Every row gives one point. The last column is the point's height on a tilted bowl or saddle (a function of degree 2), plus a little noise. Along how many of its main directions does it bend up, bend down or stay straight?
In the rows, 128 means zero.

Points, 10 rows:
[[162 150 102]
 [133  53  86]
 [ 79 177  84]
 [151 228  37]
 [107 100 112]
 [211 126  72]
 [154 166  98]
 [143 134 113]
 [ 78 154  97]
 [140 146 111]]
Directions: 0 up, 2 down, 0 straight

Points:
[[117 153 131  87]
 [ 88 139 213 109]
 [102 161 163  84]
 [121  82 117 122]
 [162 115 103  93]
 [172 169 127  86]
 [163  71 218  73]
 [140  68  72 153]
 [ 29 162  85  61]
 [200 143 117  66]
 [120 181 156  87]
 [ 67  62 155 162]
 [171 131 119  79]
 [ 90 192  81  96]
 [ 78 120 146 102]
 [182 165 153  69]]
Directions: 2 up, 1 down, 0 straight

Points:
[[176  72 177 197  61]
 [144  25 154 160 124]
 [102 101 133  96  89]
 [123 139 106 207  85]
 [110  80  74 152 124]
 [131  98 115 225 109]
 [158 221  67 110 158]
 [130  85 115 132  98]
 [133  86  89 104 115]
 [ 67 130 175 160  67]
 [ 98  94 150  94  85]
 [143  92 123 121  84]
 [ 63 187  84 125  60]
 [158  70  99 200 110]
 [124  94  58  87 143]
 [194 153  76 215  46]
 [124  54 113 146 121]
 [186 144  89  49 115]
 [117 147 156 138  77]
 [178 211 115  26 184]
 [162 151  93  96 105]
 [166 137 110 122  72]
 [ 70 119 160 176  72]
 [ 96  46 123 117 116]
 [147 113 142  89  76]
 [142  75 155 120  78]]
Directions: 2 up, 1 down, 1 straight

Points, 21 rows:
[[167  92 126  83 134]
 [188 100 126 135 131]
 [165 105 122 202 138]
 [151  92 124 221 145]
 [104 206 150 163 132]
 [ 95 156 151 181 145]
 [135 162 189  77 144]
 [  8  80 153  64 249]
 [124 115 163  92 140]
 [ 72 180 158  86 157]
 [127  90  71 176 138]
 [161  88  38  92 146]
 [164  62 126 136 133]
 [177 120 133 218 145]
 [121 151  58  80 126]
 [125 120 164 131 134]
 [ 70  89  44 107 163]
 [ 83 129 140 106 148]
 [ 87 105  72  67 153]
 [166 126 149 157 128]
 [ 87 141 128 135 139]]
Directions: 3 up, 0 down, 1 straight

Points, 42 rows:
[[145 104 249 197 196 119 114]
 [140 131 103 143  93 108  89]
 [146 126 153  83 108 150 122]
 [ 33 123 143 127 152 110  72]
 [ 64 101 113 128 171 123  72]
 [ 93 174 134 121 103 106 102]
 [126 140 147 144 104  89 118]
 [153 129 110  99 186 122 102]
 [158 154 141  85  93 126 106]
 [132 128 190 147 117  99 138]
 [204 121 212 120 212 113 116]
 [113 127 132 155 121 166 119]
 [ 43 132 104 112  73 127  48]
 [146 186 141 146 162 108 140]
 [154 177 113 174 111  75  95]
 [113 119  90 140  93 154  71]
 [110  85 131 147 204 115 100]
 [103  93 133 109 122 162 105]
 [118  53 192  89 133 133 102]
 [101 139 127 133 106  98 104]
 [160 162 167 122 123  48  96]
 [131 125 131  57  34 112  63]
 [ 95 180 108 165  48 192  36]
 [159  67 189 147 123 125 114]
 [173 137 123 119 166 186 115]
 [139 170  65 111 158  85  56]
 [150 154 122  71 101 129  90]
 [118 128 191 150 137 168 145]
 [107  94 135  75 184 108  75]
 [132 104 175 168 168 227  98]
 [114 103 160 124 228 156 108]
 [128  65 171  93  56 130  94]
 [146 101 114 112 116 146  98]
 [172 101  61 133 100  76  14]
 [115  87 142 107  99  95  94]
 [ 98 184  88 150  91 131  65]
 [152 124 116 174 213  73 121]
 [171 141 118  89 182 185  95]
 [150  73 158 152 134 191 100]
 [150 130  83  68 117 165  53]
 [162 142 135 132  83 117 109]
 [123 104 163 119 163 137 133]]
Directions: 0 up, 5 down, 1 straight

Points (67 x 9):
[[122 143  78 145  91  85 172 124  79]
 [195  55 151 115 110 161 124  89  99]
 [114 154 165 195 129 159 179 134  93]
 [137 110 183  96 115  99 114 114 105]
 [151 144  94 159 135 129 135 110 102]
 [205 102 156 114  99 141 165  74  94]
 [176 107 153  76 202 222 138 165  82]
 [151  88  92 203 146 159 132 136 109]
 [154 136 139 118 141  95  80 124 105]
 [153 115 122 116 144 140 118  88 109]
 [124  88 124 139 141 149  98 123 115]
 [175 115  97 130 139  10  90 111  61]
 [141 143  90  99 133 165 134 140 104]
 [ 87  86  61 141 176  72 100  91  72]
 [ 57 112 166 101 135 209 160 204  77]
 [ 49  91 175 120 110 190  64 187  76]
 [132 144 133 128 161  92 125 112 103]
 [105  49 160  84 115 137 128  75  94]
 [161 125 147  82 171 152  89 127 107]
 [142 170 129 123  72  63 171 221  56]
 [ 59 200 109 143  64 128  74 134  64]
 [141 130 131 132  66 192  37 154  78]
 [156  83  64 122 136 131 120 102  92]
 [169 100 104 127  72 143 163 179  90]
 [173 121 133  95 214 165 135 120  93]
 [116 102 134  83 145 142 173 143 106]
 [110 121 143  72 164  94 134 148 105]
 [ 55 116 132  59 146  68 177 181  74]
 [150  80 150 156  71 114 212 134 101]
 [137 121  56  84 113 173 139 121  87]
 [223 111 112 115 202 108 199 137  63]
 [118 158 135 130 127  83 115  69  89]
 [145  57  79 125  58  92  70 150  59]
 [ 48 108 139 123 170 165 142 132 102]
 [124 115 118 141 105 128 199  49  89]
 [ 63 134 121 134 109 132 137 120  99]
 [118  86 147 154  72 130 148 163 102]
 [152 172  78  97 173 114 136 102  82]
 [122 150 201 157 138 141 126 144 101]
 [ 46 167  92 163  93 100 227 139  40]
 [148 208 118 117  95 154 107   7  37]
 [189 129  99 118 144 194 128  73  94]
 [108  93  49 122 107 185  90 111  84]
 [150 149 134 124  91  62 111 186  87]
 [106 145 172 133 127 117 159 104 102]
 [ 99 156 124  73 155 113  98 178 106]
 [202 123 143 101 200  95 105  99  79]
 [134 113 127 113 129  71  97 123 102]
 [ 96 180 173  90 136  80 142 116  93]
 [165 133 177 118 149 207 148  61  91]
 [ 82 130 121 133 217 108 108 137  96]
 [128 193  62 171  81 174 184 137  63]
 [ 34 149 142 153 140 137 152 132  87]
 [181 194 173 153 120 108 100 182  80]
 [115  92 155 191 137 126 149  85 109]
 [125 134 146 157 161 100  97 137 108]
 [186 168 143 121 189 111 168 144  81]
 [183 120 116 138  59 100  94  76  78]
 [106 186 144 195 167 200 123 154  81]
 [142  75 117 119 118  84  79 163  92]
 [ 98  78 125 223 101 128 152 125 103]
 [ 77 173 105  61 102  73  65 103  82]
 [142  96 116 126 234 181 148  57  79]
 [ 58 132 118  67 165 120  56  82  92]
 [107 131 136 127  90 104 146 100  99]
 [208 110 115  72 117  65 168 145  67]
 [ 91 156 101  98 101 123 132 131  96]]
Directions: 0 up, 7 down, 1 straight

Points:
[[140 196 103 134 125 143 102 135 145]
 [ 52 159  97 109 147 163 118 113   7]
 [147  78 124  93 105 152 115 125 113]
 [131 157  91  59 162 103  95 107  86]
 [133 119 155 107 173  86 104 139 139]
 [127  81 154  89 163  80 168  33 118]
 [173 134 169  90 116  94  79 123 138]
 [ 76  93 142  67 166 146 118  97  38]
 [105  83 103 125 223 120 123 163 129]
 [158 121 154 104  64  82 153 182 138]
 [126 111  85 138 147 173 170 162 117]
 [112 101 134 105 109 136  93  86  88]
 [120 141 114 176 162 157 138 124 101]
 [136 158 105  74  71 160  74 168  67]
 [204 149 123 153 111 231 139 184 178]
 [158 169 121 150 142 166  48 110 131]
 [ 99 150 183 155  95 106 142 170 137]
 [165 111 143 131  32 175  81 151 159]
 [152 127  93 186  78  81  79 112 135]
 [ 90  57 101 142 174  59 124 133 109]
 [120 178 199 116  94 108 110 183 127]
 [121 196 161 145 169 103 100 161 141]
 [183 105  65 122 109 162 112 180  91]
 [182 115 108 101 187 137 120  91 149]
 [160 134 128 151 152 144 116 125 135]
 [130  49 150 136 100  69 189  99 126]
 [ 69 112 114 137 177 177 124 156  65]
 [ 55 150 135 243 123  94 134 114  58]
 [ 62 109 164 141 228 163 155 129  78]
 [ 87  89  13 103  63  64 109 101  90]
 [120  93 115 167 154  85 121 140 110]
 [133  84  91  87 110 124 110 119  93]
 [185 106 161 119  98 122 164  80 153]
 [152 185 170  88 139  98  76 114 133]
 [122  82  70 179 178  91 168 101  86]
 [ 67  99 129 117  86 136 127 113  73]
 [170  75 120 112 162  84 172  39 140]
 [110  91  96 129 161  88 118 102 109]
 [103 113 151 114 148 145 103 153  90]
 [ 78 140 149  74 125 143 179 158  54]
 [ 75 163 138 147 101 123 218 122  88]
 [113  79 131 155  88 105 110 119 106]
 [147 105 184 119 100 126 178 133 159]
 [172 135 161  93 127 178  88  84 118]
 [ 83 177 170 115 180 146 166  98  31]
 [130 111 119 143 160 144 184 129 125]
 [166 129 140 138  80 107 161 205 144]
 [142  76 123 155  33  90 141 144 131]
 [189 194  82 135 107 167 162 122 183]
 [101 149 161 203 177  89  76 172 123]
 [173 124 144 139  68 160 127 197 153]
 [111 156 119 146 101 135  63 110 121]
 [160 111 146 170 128  93 125 128 133]
 [113 148 143 124  87 156 120  86 101]
 [140  79 122 138  72 214 128 169 157]
 [119 146 117 123 171 162  99 137  91]
 [142 151 172 124 126 168 156  31  53]
 [135 183  88 117 121 101 160 132 151]
 [140 161 202 173 141 150 125 178 150]
 [154 119   7 143 108 108 140 180  90]
 [194 146 213  47 122 172 168 163 148]
 [126 110 107 118 159 114 119  85 108]
 [116 156 138 135  98 138 161 188 137]
 [146 192 164 151 119 164 126 135 147]
 [118 129 161 193  94 122 103 163 137]
 [134 157  89 168 121  95 198 102 126]
 [108 160 145 147  65 145  83 129 143]
 [186 126 125 124 102 121  99 183 114]
 [132 152  72  91 151 134 176  48  80]
 [ 95 171 106 106 116 147 175 126  85]
 [135 150 122  92 121  97 153 103 127]
 [121 180  85 109  57 191 125  57 119]]
Directions: 2 up, 2 down, 4 straight
